Every row gives one point. Each table stands for the endless flat space through its points: a line for two points, a plane for three, and so on. The two share one point or none. Which?

First:
[[ 0.5 -4.1  2.0]
 [ 1.2 -3.4  1.3]]
Second, 2 rows:
[[ 1.8 -2.8 -0.7]
 [ 3.4 -1.2  0.5]]
They share: [ 2.6 -2.0 -0.1]

First, 2 rows:
[[-0.4 -0.2  1.7  1.8 -2.9 -2.3 -0.9 -3.7]
 [ 0.8 -2.2  0.5  3.4 -4.5 -0.3 -2.9 -2.1]]
Second, 4 rows:
[[ 0.9  0.9  0.6  2.9 -3.8 -3.3  1.0 -3.0]
 [-0.8 -1.3  2.9  0.2 -3.5  1.1 -4.5 -3.6]
 [ 1.0  0.7  0.7  2.4 -4.3 -2.7  0.7 -2.4]
 [-0.1  1.7  2.0  2.5 -2.1 -2.4 -1.1 -6.0]]
They share: [-0.1 -0.7  1.4  2.2 -3.3 -1.8 -1.4 -3.3]

First:
[[ 4.7  1.2 -0.4 -0.3  0.7  2.2 -2.0  4.0  1.0 -2.2  3.7]
 [ 2.5 -2.6 -5.6 -2.3  0.5 -0.8 -1.6  0.4  1.4 -1.0  5.1]
 [ 1.2  1.4 -0.7 -2.7 -1.6 -3.0 -1.2  0.5 -1.9  0.5  1.1]
 [ 1.7 -1.3 -4.3 -2.6 -2.0 -2.5 -1.8 -0.7  0.7  0.6  2.2]]
Second, 3 rows:
[[ 0.4 -1.7 -3.1 -3.0  0.7  0.7 -0.4  2.9 -1.9  2.4  5.6]
 [ 1.6 -0.8 -4.3 -4.5  2.4  0.7  0.2  3.7 -2.8  2.9  4.4]
 [ 0.0 -1.9 -1.7 -1.4 -0.9  0.3 -1.2  1.9 -0.7  1.0  6.0]]
They share: [ 2.6  0.3 -1.8 -1.9  0.2 -0.7 -1.4  1.8 -0.4 -1.0  3.4]

First:
[[ 0.9 -5.1 -0.7 -3.9 -2.7  4.6  0.5 -2.7  0.7  4.3 -1.4  4.2  0.4 -3.9
   0.3  4.8 -5.5 -0.5]
 [ 0.7 -3.9  0.9 -3.3  0.1  3.8  1.7 -2.9 -1.9  2.3  0.6  3.6  0.6 -3.1
  -0.5  3.6 -2.5  1.9]
 [ 3.6 -5.3 -0.3 -3.2  2.3  5.8  3.5 -1.6 -2.6  0.5  0.8  4.3 -0.3 -0.3
   0.3  4.6 -1.6  2.3]]
Second:
[[ 0.7 -4.4  1.2 -4.0  1.1  3.0  1.3 -2.0 -2.6  1.2  2.4  3.3  1.6 -3.7
  -1.0  3.6 -1.7  3.0]
 [ 1.6 -3.2  2.1 -2.2  2.3  3.0  2.5 -4.4 -4.1  1.8 -0.3  5.1 -0.2 -2.5
  -1.3  1.5 -0.8  1.5]]
They share: no point

First (4 x 24):
[[ 2.5 -0.6 -2.5  1.9  1.3  2.4 -1.1  7.1  0.8 -2.6  6.1 -5.0  1.5  0.6
   1.2 -3.9  0.7 -2.1  3.8 -1.7  0.1 -0.6  0.3  1.4]
 [ 4.9  1.8 -3.1  2.8  2.2  3.6  0.1  7.7 -0.7 -0.2  6.7 -5.3 -0.3 -1.2
  -0.3 -5.4  2.8 -4.5  5.9  0.7  2.2  0.9 -0.6  3.5]
 [-2.4 -8.0 -2.4  1.0  1.4  0.7  5.2 -1.5  1.3 -4.5  0.5 -0.7  2.8  0.9
   0.2  4.1 -5.4  2.8 -4.8 -0.6 -5.0  0.4  5.7 -0.2]
 [-1.6 -5.9 -1.4  0.5  1.6  0.5  1.5  2.5  1.2 -4.1  2.7 -2.5  3.8  1.4
   0.9  0.7 -3.3  1.7 -1.4 -2.7 -4.0 -0.9  3.7 -0.3]]
Second, 4 rows:
[[-0.4 -3.1 -1.8  3.8  5.1  1.3  3.3  5.5 -0.3 -1.3  0.5 -3.2  0.4  0.0
  -3.4 -2.8 -1.8 -0.1  3.3  1.3 -1.5 -0.6  4.6  3.8]
 [ 1.7 -2.2 -0.5 -0.6  0.5 -0.1  2.1  1.1 -2.1 -2.5  4.5 -1.1  2.2  0.4
   1.4 -0.4 -0.2 -1.4 -0.4 -0.6 -0.8  1.4  1.6  1.1]
 [ 0.7 -2.5 -1.1  1.2  2.6  0.3  2.4  3.1 -1.3 -2.3  2.5 -1.7  1.5  0.1
  -0.6 -1.8 -1.3 -0.8  1.8  0.8 -0.7  0.8  3.0  2.4]
 [ 1.9 -4.2 -2.3 -0.2  0.3  2.7  2.7  1.1 -0.1 -1.3  6.1 -3.3  3.2 -0.6
   1.4  1.6  0.0 -1.2 -2.6 -2.8 -3.2  1.0  1.2 -0.1]]
They share: [ 0.8 -3.5 -2.0  1.4  2.5  1.7  2.7  3.1 -0.3 -1.7  3.3 -2.8  2.0 -0.4
 -0.6 -0.8 -1.2 -0.7  0.7 -0.3 -1.9  0.6  2.8  1.8]

First, 5 rows:
[[-5.3  5.7 -0.6  0.7 -2.0  3.6 -0.8 -3.2 -4.2  1.2  3.1  6.5  1.4  0.4
  -3.2 -2.1  1.3  2.6  4.2  4.6 -6.2 -1.0  1.4  5.1]
 [-2.5  3.7 -0.1  1.3 -2.7  1.1  1.9 -2.5 -2.9  2.3 -0.8  3.0  1.8  1.8
  -0.7 -1.2  1.1  2.6  4.4  1.0 -3.4 -2.5  3.3  4.0]
 [-4.4  4.8 -1.2  2.5 -1.9  3.0  0.8 -2.0 -1.9  2.9  1.4  4.2  0.8  2.3
  -2.1 -2.4  1.7  4.0  4.4  1.8 -5.0 -3.3  3.1  5.0]
 [-4.4  3.0 -0.3  2.5 -4.0  2.1 -1.3 -1.1 -3.4  1.4  2.9  3.9  0.8  1.1
  -1.8 -3.3  0.5  3.4  3.8  3.0 -5.0 -3.6  5.2  5.3]
 [-0.6  1.6 -0.4  3.3 -3.3 -0.4  2.2 -1.4 -1.5  1.3  1.4  0.6  0.2  1.9
   1.1 -0.4  0.3  4.0  3.2  1.2 -2.6 -2.1  4.3  3.4]]
Second:
[[ 1.4  1.1  1.0  3.3 -2.2 -0.9  1.2 -0.8 -2.7 -1.3  0.5  2.7  3.3  1.4
  -0.2  1.9  0.1  1.3  2.2  0.0 -2.2  0.7  3.2  4.3]
 [ 0.8  1.7  0.7  2.6 -2.3 -0.7  1.7 -1.6 -2.8 -0.7  0.6  2.5  2.6  1.2
   0.1  1.6  0.2  1.7  2.6  0.8 -2.4  0.6  2.7  3.8]]
They share: [-0.4  2.9  0.1  1.2 -2.5 -0.3  2.7 -3.2 -3.0  0.5  0.8  2.1  1.2  0.8
  0.7  1.0  0.4  2.5  3.4  2.4 -2.8  0.4  1.7  2.8]
